Each point is reached from the start by the listed moves, each made once or not at all, plus a little noise. Say if it took an odd or an even number of moves. Then give how often each move was made.
In the rows, zero is written as 128.

Moves:
(1): [179 140 130 111]
(2): [123 172 118 142]
Start: [ 89 131 178 110]
Points:
[134 188 169 106] => even (1, 1)
[141 140 179  92] => odd (1, 0)
[ 90 132 177 109] => even (0, 0)

Moves:
(1): [173 131 115 131 139 130 130 130 125 127]
(2): [124 160 117 138 124 120 125 125 119 118]
(3): [135 130 175 129 146 134 124 129 109 126]
(4): [126 106 132 196 130 130 130 126 124 115]
(5): [108 126 105 124 195 137 123 124 140 122]
(6): [126 138 127 131 122 171 126 111 131 122]
(7): [134 131 124 129 129 129 185 130 125 135]
(8): [123 135 127 129 129 149 132 191 124 144]
Start: [149 139 152 129 136 141  99 119 113  86]
Points:
[150 183 137 144 129 175 151  98 106  77] => odd (0, 1, 0, 0, 0, 1, 1, 0)
[181 184 148 146 222 192 141 101  91  64] => even (1, 1, 1, 0, 1, 1, 1, 0)
[179 181 152 141 224 193  89  97  97  60] => odd (1, 1, 1, 0, 1, 1, 0, 0)
[167 183 106 143 206 184  90  98 119  63] => even (1, 1, 0, 0, 1, 1, 0, 0)
[166 160 112 135 210 216  98 160 121  86] => even (1, 0, 0, 0, 1, 1, 0, 1)

Moves:
(1): [179 132 117 124 124 113 114 131 124 129 127 126 130 132]
(2): [121 187 124 137 131 127 136 126 115 139 130 105 102 126]
(3): [136 128 178 134 127 126 118 129 121 114 124 120 125 126]
(4): [134 123 129 204 139 133 107 112 128 131 124 128 143 147]
(5): [134 119 144 120 205 122 141 114 129 129 125 128 120 139]
(6): [142 135 122 127 127 187 110 117 135 139 136 114 121 116]
(7): [147 121 140 136 108 136 179 130 122 124 131 135 126 140]
(8): [129 121 127 141 132 131 125 174 129 127 148 138 119 113]
(9): [135 137 129 125 124 122 133 131 174 115 126 114 117 131]
(10): [122 121 134 131 120 108 124 120 140 192 144 128 109 107]
(11): [128 129 128 129 128 123 127 113 128 110 167 130 138 127]
(12): [133 145 129 125 125 132 133 122 139 124 123 173 125 128]
(13): [135 152 139 115 136 137 135 134 139 146 131 119 190 131]
(14): [128 128 139 122 120 129 100 135 125 139 143 130 120 180]
Start: [138 148 159 119 158 133 118  87 120 122 142 168 125 100]
Points:
[235 159 177 197 138 177  87  99 135 207 243 166 164 143] => odd (1, 0, 0, 1, 0, 1, 1, 1, 0, 1, 1, 0, 1, 1)
[223 244 211 185 166 180  48 109 158 127 213 116 153 153] => even (1, 1, 1, 1, 0, 1, 0, 1, 1, 0, 1, 0, 1, 1)
[239 152 206 145 131 172 130 139 160 106 172 146 101  92] => even (1, 0, 1, 0, 0, 1, 1, 1, 1, 0, 0, 0, 0, 0)
[199 215 172 125 139 112 170  86 119 210 168 139 145 101] => odd (1, 1, 0, 0, 0, 0, 1, 0, 0, 1, 0, 0, 1, 0)
[156 156 184 123 226 114 138 107 189 163 172 207  72  75] => odd (0, 0, 0, 0, 1, 0, 0, 1, 1, 1, 0, 1, 0, 0)
[158 153 166 194 143 164  52  50 181 180 213 143 102 142] => even (0, 0, 0, 1, 0, 1, 0, 0, 1, 1, 1, 0, 0, 1)

Moves:
(1): [135 124 116 123 124 126 118 138 126 130 123 122 116 141 145 133 122 129
 132 117 138 150 121 119]
(2): [125 169 127 143 134 132 124 120 116 145 128 132 129 152 132 135 115 125
 126 141 126 127 122 133]
(3): [124 141 134 115 112 123 141 146 149 117 113 112 134 123 120 133 126 115
 112 115 110 144 124 140]
(4): [126 130 131 138 133 121 145 128 119 128 107 122 129 118 127 117 134 106
 147 135 111 132 135 119]
(5): [115 121 143 110 146 145 122 137 135 126 130 117 123 140 132 133 134 128
 131 124 113 131 139 111]
(6): [141 126 120 126 140 133 115 147 138 128 120 141 142 130 107 145 120 132
 136 139 138 110 128 117]
(7): [127 135 133 141 130 142 144 151 128 143 132 138 120 137 147 117 132 131
 119 125 129 122 114 129]
(8): [122 130 132 121 131 128 126 141 123 115 127 136 115 129 125 145 118 132
 122 131 128 135 126 126]
(9): [131 136 120 132 144 128 121 127 125 127 129 136 113 102 138 126 137 130
 119 118 142 119 148 133]
(10): [128 121 127 133 146 117 140 122 133 144 121 145 146 135 133 128 133 130
 121 121 121 142 138 143]
(11): [135 121 125 128 132 122 111 140 129 140 158 128 137 128 129 119 114 119
 124 162 108 130 128 127]
(12): [135 133 123 112 151 117 115 144 124 118 135 149 137 132 122 125 118 115
 117 110 131 111 120 122]
(13): [117 122 114 121 132 129 131 122 149 122 131 133 124 135 125 127 125 128
 121 129 132 129 127 126]
(14): [134 116 125 147 124 124 121 135 121 129 123 130 126 145 129 143 136 119
 126 132 129 107 140 151]
(15): [130 129 132 120 118 138 128 140 127 121 129 144 146 122 140 127 124 126
 137 134 133 130 133 130]
(16): [137 141 137 139 124 108 143 129 140 132 145 134 129 121 141 131 150 133
 125 112 137 120 125 107]
(17): [122 139 111 136 120 131 134 138 125 119 140 122 123 127 124 129 135 131
 126 128 102 123 129 122]
(18): [123 128 136 152 128 133 120 134 128 125 133 127 124 139 122 123 126 131
 131 110 131 133 136 127]
(19): [127 135 132 124 137  98 121 124 152 127 127 133 120 112 138 150 129 140
 152 122 110 130 128 131]
(20): [132 123 128 133 137 130 126 131 128 118 116 136 121 121 139 133 139 128
 110 133 126 129 110 121]
(21): [102 122 114 134 138 139 117 139 126 133 133 130 131 134 124 143 156 119
 129 134 137 127 118 143]
(22): [135 114 134 128 117 151 136 118 145 137 129 146 118 120 114 150 113 120
 122 123 114 131 129 115]
(23): [137 132 124 119 122 137 130 118 123 114 140 154 116 129 109 113 146 120
 133 138 121 135 149 151]
(24): [139 119 133 122 143 137 136 124 130 116 133 105 143 118 113 134 125 130
 120 129 129 117 123 144]
Start: [106 126 119 113 121 135 121 129 137 123 122 117 116 125 133 120 109 128
 137 115 131 123 128 143]
Points:
[134 161  89 135 164  89 126 249 192  94 154 219 108 124 147 147 127  90
 132  92  81 122 178 161] => even (1, 0, 1, 1, 0, 1, 1, 1, 1, 1, 1, 1, 1, 1, 1, 1, 1, 1, 1, 0, 0, 0, 1, 0)
[ 88 152 121 134 217 126  60 194 152 129 130 154 127 149 125 161 114  89
 161 147  81 104 114 115] => even (0, 1, 0, 1, 1, 1, 0, 0, 0, 0, 1, 1, 0, 0, 0, 0, 0, 1, 1, 1, 1, 0, 0, 0)
[123 154 126 123 187 158 117 122 132 111 145 195 104 127  88 149  90 109
  96  86 123 124 174 188] => odd (0, 1, 0, 0, 0, 0, 0, 1, 1, 1, 0, 1, 0, 0, 0, 0, 0, 1, 0, 0, 0, 1, 1, 1)
[115 116  86 115 233 147  62 187 179 127 124 155 103 133 127 215 104  74
 130 146  99  84 127 134] => odd (1, 1, 0, 1, 1, 1, 0, 0, 1, 0, 1, 1, 1, 1, 0, 0, 0, 0, 1, 1, 1, 1, 0, 1)
[ 99 109 124 133 171 142 119 189 170  99 158 143  98  67 151 206 157  96
 133 142  58  95 148 132] => even (0, 0, 0, 1, 1, 0, 0, 1, 1, 0, 1, 0, 0, 1, 1, 1, 1, 0, 1, 1, 1, 1, 0, 1)
[100 144 130 156 179 165 136 147 108  91 112 137 106 170 107 146 140  97
 124 131  61 127 170 186] => odd (0, 1, 0, 1, 1, 0, 0, 1, 0, 1, 0, 0, 0, 1, 0, 0, 1, 1, 0, 1, 0, 0, 1, 1)
